Every row gives one point. A path goes straight from each point to the next, and from the last back to the first. The post is the endless flat space through its rows: a point in 2 columns, a line in 3, a plane in 4, and so on, so that a path can go around it. How many times does the path go around the post? Going back the other way cancels.
In the rows, zero is written as 128.

Post (2 x 3):
[[174 127  96]
 [119 115 150]]
Path, 19 rows:
[[171  78 153]
 [169 139 166]
 [168 112 139]
 [164 137 161]
 [164 161 104]
 [101 136  98]
 [163  96  59]
 [175  79 118]
 [158 120 140]
 [197 120 156]
 [141 164 178]
 [138 136 107]
 [134 111  65]
 [185  83  96]
 [200 117 155]
 [195 153 102]
 [152 163 114]
 [ 86 111 127]
 [165 106  86]]
Times around: 3

Post (5 x 6):
[[163  95  63 217 119 133]
 [166 155 166 126 131 150]
 [175 114 125 166 149 216]
 [125 158 127  64 121 132]
 [103 139 135  72 170  71]]
Path, 24 rows:
[[ 91  64  94 127 150 111]
 [181 109 167 138 152 158]
 [206 144 111 112 131 133]
 [165 137 106 153 154 143]
 [151 171 105 161 104 180]
 [148 193 113 123  94 107]
 [195 180 126 106 145 121]
 [168  93  75  89 145 108]
 [143  53 105 121 125 150]
 [127  90 179 178 169 153]
 [126 134 143 109 133 192]
 [105 114 104  90 118 112]
 [155 119 155  95 145 118]
 [166 150 138 110 120 120]
 [164 159  89 117 140 144]
 [140 166 114 160 130 106]
 [ 90 122  68 137 124 117]
 [138 112 172 139 149 165]
 [156 112 111 115 104 152]
 [156  84  70  50 116 155]
 [171 134 128  83 211 142]
 [174 186 118 142 192 175]
 [147 199  96 169  73 204]
 [ 84 126 171 129 161 139]]
Times around: 2

Post:
[[ 93 157 103 143 120 159 100  43 206 173 157]
 [141 127 125 102  97 115 137 168 166  88 120]
 [184 138 116 110 177  94 167 108 135  61 181]
 [103 114 142 177 170 184 176  64 154 198 152]
 [152 168  60 137 100 101 138  82 112 232 112]
 [140 153 115 151 101  61  81  89 147 128  93]
 [149  95 110 189 169 161 151 110 125  82 200]
 [110 114 164  94 157 124 132 147 121 137 152]
 [152  92  98 102 144 154 100 121 103 111  87]
 [123 176  84 151 147  85 131 183 200  95 158]]
Path (11 x 11):
[[135 150 137 113 103 159 182 136 121 111 178]
 [182 159 162  76 162 116 113 132 122 113 161]
 [133 147  89 164 210 115 130  94 182 153 100]
 [135 151 128 107 128  35 197 113 153 141 169]
 [115 138  89 165 113 142 126  46 130 112 155]
 [114 144 112 114 155 151 114 136 114  98 169]
 [142 143  81  82 143 111 122  95 142 109 160]
 [ 94 123 147 142 154 135 138  83 181 188 131]
 [193 155  90 109 155  87 127  78 164 125 200]
 [184 179 151 115 141 144 151  71 186  95 118]
 [ 85 139 115 134 165 152 103 105 145 105 159]]
Times around: 0

Post:
[[152 111 194  66 100 141 118  80 114 125 155 133 177 143]
 [108 134 145 174 199 152  84 121 103 120  80 107  88 161]
 [126 137 126 147  99 145 101 104 148 133 167 137 203  91]
 [121 160  65 110 132 163  46 164 194  95 132 214 136 211]
 [112 105 147 100 181 145  86  88 166 124 136 120 120 112]
 [177 144 104  74 115 185 143 146 127 145  86  22 129 184]
 [ 99 115 117  78 138 134  82  82  57 126 126 171 153  76]
 [132 128 136 154  99 143  87 132 175 107  73 119 124 104]
 [129  91 132 121 105 170 144 154 182 158 122 147 205 102]
 [199 133  94  62 135 151 213 160 147 102 181 117 124 208]
 [128 175 100 102 106 187  79  77  96 203  42 117  71 133]
 [113 160  54 115 203 188 138  88 148  93  54 173 125 166]
 [145 140 133 142 114  38  71 102  77 168 114 117 163 146]]
Path:
[[102 132 115 154 122 183 151 156  95 144 109 126 172 169]
 [ 67 107 111 116 139 168 100 114 173 118 123  80 166 144]
 [ 94 146 148 139 158 168 107 110 172 174 109 123 118 106]
 [139 164 125 149 127 139  79 163 179 119  91 113 146 173]
 [183 167 116  78 101 172  79 107 128 134  81 125 146 110]
 [165 111 111 169 165 162 103 131 146 147  88  92 144 143]
 [115  88 157 183 157 183 139 139 158 128 123 113 128 155]
 [109 142  66 110 143 160 109 107 127 145 106 142 150 141]
 [105  88 111 169 111 113 129 135 112  93  58 112 149 145]
 [146  92 134  88  92 134  89 100 139 156  93 147 130 111]
 [208 156  79 103  96 126 155 126  97 141 126 139 148 178]
 [152 195 173 105 140 185  91  70  91 124 153 157 142 109]
 [ 91 126 142 157 150 172  91 160 118 107 149  98 132  78]
 [ 88 183 113 132 138 104  94 115  98  86  79 119 177 140]
 [167 202 167 118  98 136 130 122 200  68  84 124 186 165]
 [138 152 137 121  54 150 100 155 125 133 145 165 137 154]]
Times around: 0

Post, 17 rows:
[[140 166  41  83 165 126  49 135 149 135 126 149 142 158  66 103 121 133]
 [171 165 148 134  99 117 145 115 132 159 124 110 131 124 113 213 145  86]
 [132 127 180  89 153 157 155  97 164  93  78 139 123 187 139 157 113 103]
 [140 102 100  93 134 124  75 168 113 192 111  67 159 145 108 170 163 145]
 [164 107  71  78 169 111 145 157 104 128 130 115 208 110 105 188  80 163]
 [ 98 131 160 169 162  80  97  99 147 171 107 141 130 141 164 129 104  51]
 [140 144 127 188 111 225 116 141  93  60  92 196 109 149 142 158 143 188]
 [129 119 104 181 108 113  67 119 160  73 176 154 139 156 156 113 140  93]
 [211  76 102 153  75  79 175 146 110 212 126 131 155 120 142 133 100 119]
 [ 97 130 148 121 150 168 141 130 157  92 181 145 121 167  98 111 153 133]
 [168 124 145 131 196 154 141 136 119  82  47 113  60 123 113 170 129 171]
 [161  46 103 159 143 187 122 130 189 130 143 150 144 131 105 182 148 116]
 [212 200 196 115 132 142 103 157 124  74 132 169 130 100  99 173  79 149]
 [173 126 120 132 105 162  94 127  96 151 151 120  77 148 118 131  52 102]
 [126 121  95  94 146 191 161 189 134 136  81 125  84 153 177 113 124 147]
 [102 125 146 176 162 189 136 117 156 112  90 112 129 155 150  59 138  91]
 [146  97 129  83 103 117 140 156  73  85  82 178 160 132 109 213 124  84]]
Path:
[[166  71 130 183 141 140 165 164 193  94  85 143 181  95 163 182 141 117]
 [138  84 116  67 142 150  68 118 189 127 117 172  95 145 123 151 122 119]
 [179  97  99 147 111 169 147 133 155 100 105 140 128 123 184 157 131 143]
 [184 113 160 144 108 181 165 106 150 106  91 153 133 111  79 160 150 172]
 [101 114 114 159 124 212 131 154 119 103 147 132 207 150 136 160  61 135]
 [153  79 190 162 148 142 139 150 112 138 157 133 130 143 128 189 108 106]
 [168 130 127 135 212 123 158 128 112 138  75 132 117 103 125 130 162 115]
 [123 125 152 117 190 106 101 129 134 163 123 146 132 116  93 158 148 147]
 [183 161  94 129 140 134 128  94 145 147 105 134 129 155  98 228 144 106]
 [188  59 149 170 126 183 120 125 185 146 160 133 109 168 122 116 172  97]
 [203 147  88 116 123 140 100 106 164 129 191  86 160  81  75 118 145 134]
 [145  64 137 157 107  84 138 169 145 120 161 109 207  67 117 117 153 161]
 [197 146 177 106 126 177 147 188 136 135  88 104 145 122 102 192 100 116]
 [150 118 107 125 120 188 116 173 146 108 229 166 214 143  91  92  90 127]
 [ 80  87 150 166 118 183 171 152 104 125 163 162 107 168 125 160 178 133]
 [144 136 152 152 148 214 153  94 151 102  40 140 102 127  99 216  99 126]
 [ 96 117 137 118  96 126  52 140 118 121 132 148  85 160 143  93 136  90]
 [151 101 175 162  96 195  58 108 118 136 211 135 116  97 103 164 103 101]
 [155 133  81 149 106 119  87 134 127 147 109 133 101 118 162 169  65 124]
 [116 182 157 109 109 104 127 151 121  70 172 156  64 168  99 191 104  97]]
Times around: 1

Post (17 x 18):
[[168 153 129 120 144 182 119 175 100 148 184  99  86 151 200 193 141  96]
 [103  68  46 184 108  94 131  86  58 105 133 134 156 120  62 118 177 159]
 [133 195 161 146 106 105 105 112 152  57 176 119 160 102 111  85 122 168]
 [202 118 160 111 137 208 107 169 127 125 143 144  99 140 141 181 114 117]
 [174 139 114 132 174 177  69 146 151 106 160  99  98 149 174 132  86  77]
 [142 118 157 122 148 167  81 174  83 154 110 147 133 162 198 161 116  99]
 [145 144 127 108 121 141 135 102 166  96 185 119 190  90 171 167  70  84]
 [181 135 110 128 117  95 107 118 100  91 171  81 173  79 153 106  99 175]
 [155 141  96 117  78 102 118 127 142 134 179 133 134  70 140  98  98 147]
 [154  88 108 166 143  90 129 140 103 135  82 137 148  88  97 175 189 136]
 [188 144 128 130 164 162 131  99 165 125 222 144 136 113 199  89 106 122]
 [103  84 119 128 148 131 133 160 100 165 128 113 147  85  86 139 176 157]
 [175 125 158 114 145 158 116 144  81 183 139 113 140 162 107 145 142  67]
 [138  51 152 172 138  93 110 167  86 138 133 119 137 134 110 153 134 123]
 [153 115 130 162 130 148 180 183  83 153  90 125 175 136 106 117 137 125]
 [189 121 127  96 129 152  90 128 197 108 188  91 121 164 210 103 119 114]
 [107  69 102 155 136  56 203  80  65 121  80 125 112 108  83 122 128 154]]
Path, 15 rows:
[[209 109 193 154 150 128  83 111 217  67  98 111 130  71  47 148 110 117]
 [167  79 113 126 108  98  85  65 120 110 161 110 108  90 122 191 139  51]
 [158 127 152 114 145 138 123 141 152 134 138 121 158 139 208  67 133 126]
 [101 163 110 122 124 172 193 186 109  96 119 181 129 131 171 160 124 158]
 [121 130  50 134 111 141 109  87  61 110 146 161 105 119 124 212 118 157]
 [142 119 179 182 146 130  73 145 176  96 108 122 178 112 133 131 142 166]
 [131  56 175 128 145 121 155  87  97  60  44 117 103 115 105 221  91  97]
 [163 105 212 114 145 116  51 114 159 110 140 130 133 141 131  93 109  59]
 [166 124 169 118 165 135 177 127 140 114 157 177 135 138 201 142 142 129]
 [115  71  60 151 119 147 110 222  99 161 151 138 135 128 143 176 161 178]
 [138 144 173 136 128  89  78 154 152 169 151  92 136  95 184 140 159 163]
 [155 126 130 134 132 120 100 118  92 153 150  98  71 109  79 109 155 123]
 [185  69 124 107 123 115 126 128 110 112 187 109 149 142 145 160 161  85]
 [135 107 129 151 155 145  86 136 153  70 166 167 175 100 164 151 165 184]
 [161 113 133 143 149  88  82 126  65 172 126  80  74 147 140 104  95 165]]
Times around: 3

Post:
[[149 151  88  98 137  78 135 107 100 120 161 111 142 115 165  63 116  87]
 [ 56  94  82 109 169 115 112 198 151  87 162 114 174 128 143 133  99  89]
 [154 173  95 130 123 138 104 126  99 144 138 118 132 140  92 113 148 168]
 [120 114 196 121 154 149 121 213  76 109 132 100  97  92 188 172 173  92]
 [ 93 110 138 169 168 144 105 129  89 192 126 105 123 156 123 101  98  83]
 [117 136  90 150 143 119 119 127 171 119 164 155 139 167 111 147  57 126]
 [192 126 121 144 154 161 171 160 130 127 117 156 145 152 138 108 154 129]
 [144 121 132 111 128 111 186 127 120 181 118 136 121  95  96 128 143 160]
 [151 148  71  79 110 149  74 132 114 120 129 115 115 111 170  88 108 160]
 [102  83  85 173 136  92 173 100 180 110 189 136 148 144 125 209 140 185]
 [132 119 165 127 129 155  98 146 124 117 137 124 120  69  94 101 147 158]
 [ 35 158 179 118 167 203 137 145 101  85 128 123 129  42  85 105 135 139]
 [164 139 107 137 188 126 137 109  93 168 160 136 140 111 114 135 126 133]
 [ 86  96 137  29 104 188 133 104 135 131 150 150 101  89  91  97 163 145]
 [141 124 136  76  86 160 160 132 102 107 124 176 158  63 108 142 174 158]
 [138 141  78 140 144 136  76 120 129 108  99 121 107 122 130 159 149 106]
 [139 133  80 184 105 122 131 117 143 170 166 137 120 134 144 112 122 140]]
Path, 25 rows:
[[136 151  88 100 183 184  70 154 122 126 154 143 118 113 128 148 141 156]
 [214 116 156 138  96 128 114 199 157 143 117 147 142 110  94  89 157 129]
 [132 151  37 123 154 164  79 117 103 153 158  72 151 102 102 138 149 185]
 [157  75 115 107 142 116  83 142 142 147 154 121  77 128 157  99 113 108]
 [ 58 140  53  39 147 157  97 195 126 134 118 133 121 131 149 119 112 159]
 [ 80 158  69 139 145 108 146 154 142 213 125 141 122 112  59 161 140 130]
 [121 130 129 158 148 138 119 159 134 122 129 114  48  92 159 110 166 120]
 [134  94 107  94 147 150 181 176 145 144  96 118 134 178  99  84 113 157]
 [111 148  66 106 122 142 150  88 106 136 154 136 180 119 114 181 106 172]
 [102 163  89  88  41  92 127 116  91 210 152 128 137 140 170 106 137 150]
 [121 110 135  51  79 156  43 181  90  97 179 172 153  91 112 148 152 158]
 [ 40  89  88 100  88 135 108 122  98 157 141 131  90 141  97 184 109 164]
 [103 144 105 127 121 185 116 114  87 171 154 106 133 129 151 103  56 168]
 [158 155 174 103 105 106 146 159 114 126 129 155 131  71 155 119 117  64]
 [ 30 115  95 145 165 161 109  94  89 126 212 147 187 120 131 164 122 146]
 [174 106  89 154 104 128  81 170 128 112 122 114  92 134  99 204 202 217]
 [145  57  68 128 143  22 176  62 149 203 183 136 151  80 120 131  71  74]
 [ 67 125 196 106 152 215  66 159  64 113 202  91 121  30 162 125 159 139]
 [125 150 131  93 152 119 191 135 174  91 167 169 114 120 128 198 126 171]
 [113 198  97 124  81 121 157 183  52 175 145 148 153 164 112  91 144 154]
 [ 43 165  56 138 156 162 134 144  87  81 142 108 145 112  85 163 122 153]
 [146 107 122  91 109 104 146 179 148 117 138 119 132  79 114 181 131 118]
 [123 155 109 138 164 120 153  95 148 152 143 133 128 154 148 109  85 113]
 [ 86 170  37  90  38 116 149  62  76 183  99 171 114 112 173  64 134  97]
 [142 115  26  94 164 119 146 131 145 120 185 150  89 146 202 146  88 192]]
Times around: 3

Post:
[[100 103 131 122 122 125  93 120 133 118 126 134 100 103 155 122  97 129]
 [122 162 109 135 159 141 158 106 143 161 176 138 113 156  99 131 139 161]
 [ 50 152 157 106  83 121 128 132  90 149 139 154 104  94 103 115 118 139]
 [ 89 128 138  95 132 107 113 125  99 114 134  97 118 118 114 131  73 138]
 [ 77 161 158 103 106 130 136 134 134 125 127 103 109 158 134 106  86 129]
 [215 188 105 143 136 145  85 147 119 101  92  61 168 153 123  79  94 150]
 [172 172 108  77 160 120 106 141 140 112 110  91 147 145 151 118 143 111]
 [105 110 148  93 115 112  81 123 100 132 125  80  78 123 175 111 121 142]
 [ 96  92 118 133  82 114 148 112 130 149 181 148 108 147  96 125 139 132]
 [142 195  97 128 168 104  94 132 132  75 102  88 159 174 134  89 136 129]
 [102 107 124 128 110 154 169  99 122 121 173 131 129 114 129 131 143 189]
 [172 194 128 133 158 146 109 114 105 114  82  65 165 155 134 106 141 100]
 [160 156 163 123 133 112 138 132 130 129  74  97 141 128 111 119 134 152]
 [ 84 139 128  90  95 122 103  85 144 126 106 100  97 106 126 123 130 130]
 [ 76 123 113 144 104 121 141 139 138 153 170 121 118 108 127 166 143 155]
 [116 113 103 125 131 164 129 127 134 133 156 123 110 163  98 143 158 168]
 [102 109 110 126 129 136 127 119 152 164 136 114 160 133 114 104 159 159]]
Path (27 x 18):
[[164 130 168 118 152 100 144 129 124 156 143 128 102 107 175 174 148 119]
 [176 174 146 117 179 160 149  81 150 123 120  69 125 166 128  89 130 123]
 [150 130 170 123 140 119 179 123 111 122 104  94 108  76 154 141 143 216]
 [151 141 109  57 147 135 113  98 126 151  75  74 114 138 151 118 168 138]
 [157 164 172  90 117 155 137  99 122 137  96  81 106 166 143  99 130 162]
 [143 129  89 106 134 153 112  98 128 131 185  75  93 150 141 176 159 164]
 [102 168 128  93 110 151 158  98 145 127 166 102 110 151  99 105 123 156]
 [102 132 123 118 156 155  88  92 135 140  86  93  81 123  77 107 135 198]
 [118 124  84 130 163  99 129 106 133 179 106  82 163  78  85 188 119  85]
 [156 174 120  85 134 154 142 121 150 121  95  61 166 188 127 170 129 100]
 [ 93 166  99 163 135 122 112 113 122 113 168 123 178 145 130 122 147 124]
 [110 125 177 142  65 155 120 161 132 105 109  93 146 165  98  75 131 149]
 [216 167 145 107 180 146 144 135 104 152 135  93 129 148 162 103 122 116]
 [ 46 200 121 116 121 130 158 104 123 120 106  97 129 128 155 111 153 148]
 [121 157 139 131 108 140 180 143  90 140 151 125 107 178  76 196  94 143]
 [121 188 122 129 153 108  83 110 112 134 170 181 103  91 154 133  67 148]
 [139 182 134 127 146 123 128 113 128 115 139 121  70 160  75 122 126 192]
 [142 151 130 151 166 130 132  95 173 167 102 103 130  98 145 108 136 143]
 [121 132 109  77  87 146 141  90 143 158 177 159  70 121 120 116 119 105]
 [135 126 140 106 140 142 132  92 133 150 104  92 114 164 170 166 126 111]
 [  7 141 153 118  51 100 130  86 124 146 143 191 136 110  55  55 123 179]
 [155 185 131 143 123  94  86 136 144 153 104  38 121 161 123 101 118 144]
 [ 90 156 166 134 123  90 144  99 134 128  98 130 187 181  93 107 104 101]
 [125 184 105 129 125  95 133  87  96 107 151 145 117 142  91 152  78 106]
 [ 85 124  91 132  96 157 127 107  97  90 156 131 123 169 101  48  98 121]
 [ 91 131 110  96 111 133 136 115 118  77 164 137  89  96 135  83 106 145]
 [164 160 152 106 143 153  94  46 140 142 117  51  42 108 153 137 127 166]]
Times around: 3

Post, 17 rows:
[[120 199 141 136 141  98 125 134  90 123 154 125  97 100 170 125 111 160]
 [166 159 108 147 125  75  78 140  92 144 120 104 121  99 162 104 110 122]
 [ 96 151 126 151 146 168 120 113 175 120 126  75 127  72 102 174 159 125]
 [111 139 132 137 119 110 101 130 104 131 136 123 108  77  97 162 160 167]
 [ 76 139 116  94 118 102 106 108 148 101 137 143 107  94 160 179 140 114]
 [116 137 156 105 120 151 113 116  81 136 212 111 135 122 126 134 112 123]
 [150 114 117 176 170 137 156 105 147 180 110 149 101  88 101 165 178 122]
 [ 67 148 139 154  68  78 127 118 119 128 145 161  70 142 166 111 123 129]
 [108 115 138  99  99 152 175  97 132 133 128 113 129 142 166 146 145 117]
 [163 121 177 139 143 124 124 133 129 160 116 159  86  99  89 130 116 120]
 [146 136  84  98 125 157 140 107 131 131 157 137 141 101 105 103 124  95]
 [143 123 117 145 108 141 131 108 171 130 154 116 202 129 123 162 139 137]
 [134  96  98 143 130 115 122 163 141 112 169 130 143 135 159 155  86 140]
 [138  83 121 107 135  94 131 152 178 134 154 133 154  92 129  94 114 126]
 [131 167 129 156 142  92  84 129 114 191 121 145  83 151 115 130 121 157]
 [104 131 148 135  77 139 104 133 128 182 123 191 113 103 138  95 119 112]
 [171 155 167 119 136 142 122 158  99 141 139 148  85 132 121 111 151 109]]
Path (29 x 18):
[[174 158 208 200 115 146 117 107 105 196  88 169 127  68  84 145  96 190]
 [156 168 156 135 133  63  92 146 103 125 104 171  90  90 123 114 129 143]
 [ 88 196 142 164 117 127  97 111 117 189 117 220  97 131 129 137 117 138]
 [133 211 199 107 115  75 113 114 103 109 182 154  99 185 122  83 126 155]
 [ 82 170 111  76 147 136  85 146 180 124 123 105 107  64 152 102 112 134]
 [160 107  62 183 103 127 118 116 138 147 133 130  85 144 127 178 109  82]
 [114 129  92  63 131 174 192  81 154 171 131  69 142 135  58 172 173 133]
 [126 161 111 127 118 106 121 163 103 138 163 144 101  98 139  82  92 102]
 [112 191  99 141 148 163 131 114 163 134 119  53 107 131 121 152  83 136]
 [149 115  78 114 106 150 134 171 122 113 188 142 113 199 136 136 176 128]
 [128  97 140 130  87 148  73 145 117 129 154 160 100  93 144 134 124 123]
 [101 162  90 109 121 115 147 127  80  87 197 131  35 121 171 191 158 104]
 [139 129 143 138 102 123 125  91 160 147 151  77 151 130  81 114 123  88]
 [ 63 141 118 141 122 168 180 126 107 104 135 135 104  98 169 127 129  86]
 [122 105  99 150 114 131 121 116 114 140 113 110 141  85 119 137  75 152]
 [156 121 115 163 170 132 111 101 150 167 192  61 160 188 100 140 151 147]
 [144 103 139 121  93 131  94 129  76 134 112  95  79  61 124 124 129 136]
 [ 67 110 132 134 108 173 197  48 130 114 170 107 123  80 142 146 175 106]
 [123 123 100 185 128 159  97  98 118 154 120 132 124 124  96 176  96 114]
 [ 45  96  99 129  70 101 108 107 121 105 141 146  60 126  93 163 136  91]
 [127 123 139 197 134  95 106 135 170 207 170 128 174 100 112 134  73 180]
 [ 71 140 105 163  98 137  85  88 118 136 164  88 140  52 147 182 121 138]
 [156  87 144 191 110  98  59 134 106 249  82 168 134 113 169 115  53 141]
 [143 117 146 132 103 112  88 143  55 137 145 124  88 148 122 102  99 111]
 [130 153 106 118 130 118  86 175  94 107 126 212 114 107 159 173 135  86]
 [211 159  99 172 135 105 171 144  35 113 179 151  77 176 159 102 162  81]
 [155 101 105 157 133 163 136 110  93 141 155 141 192 125 144 151 120 129]
 [181  95 160 158 187 149 150 120 130 176 136  93 152  54  93 143 163 161]
 [ 75 101 144 162  76 138 140  65 162 158 179 141 101 127 141 160 165 127]]
Times around: 0
